Each row of a before or after table is a point. One or more steps were done to the points. Then noise was added and the rows were shuffled. The steps act on how far a point lies along the listed directions, d1 being the first. Write out the steps. A step turns or swaps two directions, mirrors them in a line or flattens them onto one, adds a multiple of one to another, or multiplies one. Angles are multiples of 10 degrees, from the lower direction toward the higher: turns from -170 to 170, lines from 10 to 170 but not 90. Use the fewest steps. Two steps may share a direction if one is a turn and the other turns, adds or multiplies; they go together, in the order done. Otherwise the lowest direction goes first.
In the rows, zero is written as 128.

Directions:
(1): [167 119]
(2): [119  89]
Before (10 x 2)
[[115 132]
 [164 126]
 [126 137]
 [107 120]
 [116 134]
 [110 120]
 [111  71]
 [120 108]
 [ 66 172]
 [ 99  76]]
After (10 x 2)
[[118  97]
 [115 206]
 [128 143]
 [188 132]
 [144 142]
 [120 136]
 [151 125]
 [142 140]
 [130 140]
 [186 116]]
Steps: swap d1 and d2

Directions:
(1): [ 92 141  93 105]
(2): [119 159 120 174]
(3): [135  90  93 149]
(4): [ 86 103 154 141]
Before (12 x 4)
[[156  92 147 115]
 [ 77  80 119 102]
 [120 169 139 155]
 [141 114  98 144]
 [107 113 106 175]
 [ 93 171 142 123]
 [132 131 115 173]
 [140 153 126 140]
 [ 85 121 125 113]
 [121 140  74 106]
 [130  99  97 100]
 [ 76 135 104  82]]
After (12 x 4)
[[155 108 135 163]
 [123  95 122 167]
 [107 170 157 138]
 [126  97 121  88]
 [161 142 144 144]
 [115 124  82 128]
 [149 109 107 150]
 [149 149 166 151]
 [ 76 134 117 128]
 [ 69 167 100 137]
 [ 43 109  89 111]
 [139 159  92 166]]
Steps: add -0.7 times d4 to d2; turn d1 and d2 by 60 degrees

Directions:
(1): [156 114 150 121  99 158  80 156]
(2): [197 132 105 117 121 102 141 118]
Before (13 x 8)
[[ 87 125 174 114  95 184  79 164]
 [ 73 131 139 148 152 150 128 142]
 [106 134 144 110 114 144  92 142]
 [ 85 129 133 131 145 128 155 137]
 [144 129 124 135 123 120 141 130]
 [155 119 144 130 129 123 113 126]
 [127 111 144 138 118 147  94 149]
 [100 132 123 126 137 102 137 114]
 [195 105 153 115  63 159  45 166]
 [128 126 123 110 128 150 102 137]
 [ 64 115 168 144 109 180  79 172]
 [133 138 118 132 137 103 160 130]
 [144 123 122 125 131 108  95 123]]
After (13 x 8)
[[161 159  89 106 136  80 190  93]
 [107 126 150 132 122 142 117 154]
 [141 122 124 125 132 108  94 123]
 [141 150 105 107 134  96 143 109]
 [ 89 130 133 131 146 125 158 137]
 [133 125 137 136 115 137 122 142]
 [146 134 103 108 136 126 131 119]
 [156 117 140 131 131 119 115 123]
 [161 126 104 134 136 102 143 119]
 [ 86 128 137 130 132 118 119 124]
 [146 152  78 137 154  68 201  99]
 [247 129  93 108  92  87 126 117]
 [100 143 109 146 164 116 164 117]]
Steps: swap d1 and d2

Directions:
(1): [159 137 103 140 124 143  83 101  66 128 126 100]
(2): [ 94 122 177 159 146  97 100  75 127 132 119 137]
(3): [170 100 123 158  81  92 124 122 137 121 167 159]
(4): [133 131 129 178 124 127 100 182 130 146  76 145]
Before (10 x 12)
[[112 157 106  95 162 154 136 135  95 133 106  95]
 [130 156  86 112 150 165 164 221 133 136  88 114]
 [145 148  94 149 131 163  95 169  84 152  59 107]
 [104 147 152 154 125 137 140 182 154 130  80 160]
 [133 131 125 106 133 119 137 119 126 122 144 111]
 [156 119 105 143 132 132  97 119 104 122 122 109]
 [171 129 101  89 127 152 118 120  82 130 147  97]
 [125 128 147 196 106  76 101 129 130 137 111 162]
 [184 131 115 196  79 137 107 162 124 150  92 141]
 [ 88 130 167 124 136 109 182 148 177 130 130 168]]
After (10 x 12)
[[ 97 146 146  75 131 147 178 106 149 105 155 129]
 [162 120 130 113  88 129 153  47 123 117 190 117]
 [160 116 109 138 127 128 104 104 106 118 136 110]
 [100 153 131 121 168 140 110 112  88 137  93  98]
 [148 124 148 157 136 113  73 102  84 143 109 122]
 [128 131 137 144 135 113 116 140 126 133 115 123]
 [158 132  87  98  88 114 174 136 134 114 183 132]
 [ 64 146 170 106 188 115 140  56 122 123 139 104]
 [124 138 118  87 142 140 120  44  74 121 146  86]
 [ 95 138 152 110 136 125 188 171 177 130 124 159]]
Steps: turn d1 and d3 by 10 degrees; turn d2 and d4 by 170 degrees

Directions:
(1): [122 152 196 127 148 115 178 110 171 136 134 148  78 147 131 114 121 144]
(2): [102 149 164 101 131 147 112 168  89 159  88 143 135 131  80 128 160 164]
(3): [128 103 131 140  75 137 134 109 148  95 116 158 166 162  83  95  94 159]
Before (14 x 18)
[[147  84  71 158  73 122  95  98 118  79 132 151 169 128 104  94  91 140]
 [114 134 207 120 110 126 166 128 152 120 100 178 105 162  82 100 117 171]
 [ 98 134 206 127 123 122 155 132 163 148 133 152 100 152 107 107 114 164]
 [145  99  94 145  69 139 124 103 140  80 133 126 173 158 129  98  80 138]
 [131 155 164 139 188 110 186 120 195 155 153 125  57 127 175 127 148 119]
 [139 107  96 142 105 143 104 131 110 133 117 124 143 134 128 133 127  99]
 [153 119 121 160 141 105 157  99 192 110 173 133  97 135 163 132 100 126]
 [123  95 167 116  78 172 142 122 117 110  95 177 160 153  33 101 107 178]
 [122 124 104 153 140 151 111 149 126 102 138 129 141 122 129 138 127 130]
 [123 148 140 107 146 113 152 137 137 123 137 108  75  93 159 152 158 120]
 [144 107  58 153 127 124 118  94 136 120 164  99 129 130 179 136 113  81]
 [142 115  74 138 107 120 106 110 118 102 157  95 173 107 154 138 128  90]
 [154  69  70 173  67 130 101 104 133  72 146 126 199 133 140 100  82 131]
 [103 120 198 140  72 138 165 129 160 116  93 169 148 166  57  96 109 188]]
After (14 x 18)
[[128 155 112 124 200 126 131 161 130 175 140  96  86  92 179 156 185 100]
 [132 107  97 132  72 151 106 128 110  98 114 123 183 151 113 105 102 147]
 [131 116 145 144  99 140 136 116 141 128 115 149 125 159 108 111 111 124]
 [137 130 102 136 150 125 108 151 123 144 140 119 121 110 140 153 144 131]
 [136  94  98 150  74 127 100 110 111  89 118 165 168 138  81  90  99 161]
 [121 150 147 104 147 115 156 138 137 125 134 111  74  97 155 148 158 127]
 [116 135 146 134 122 134 148 104 146 137 128 142 111 164 119 110 118 139]
 [137 109  67 124 128 131  79 160  75 128 121 105 150  89 144 160 149  93]
 [134  86 123 157  65 140 109 121 125  90 118 150 195 152  97  86  96 170]
 [129  93  53 145  88 144  79 158  85 120 115  95 195  93 123 155 141 108]
 [116 129 134 154 136 148 134 140 144  98 134 145 131 139 117 125 119 147]
 [120 138 167 129  97 124 153 101 153 108 133 142 148 150 102 105 117 146]
 [146  71  68 127  88 170  93 127  85 102 121 129 186 109  89 137 113 118]
 [116 114  92 125 137 128  81 162  94 156 144  91 141  93 158 155 146 103]]
Steps: mirror d1 and d3 in the line at 120 degrees; multiply d2 by 0
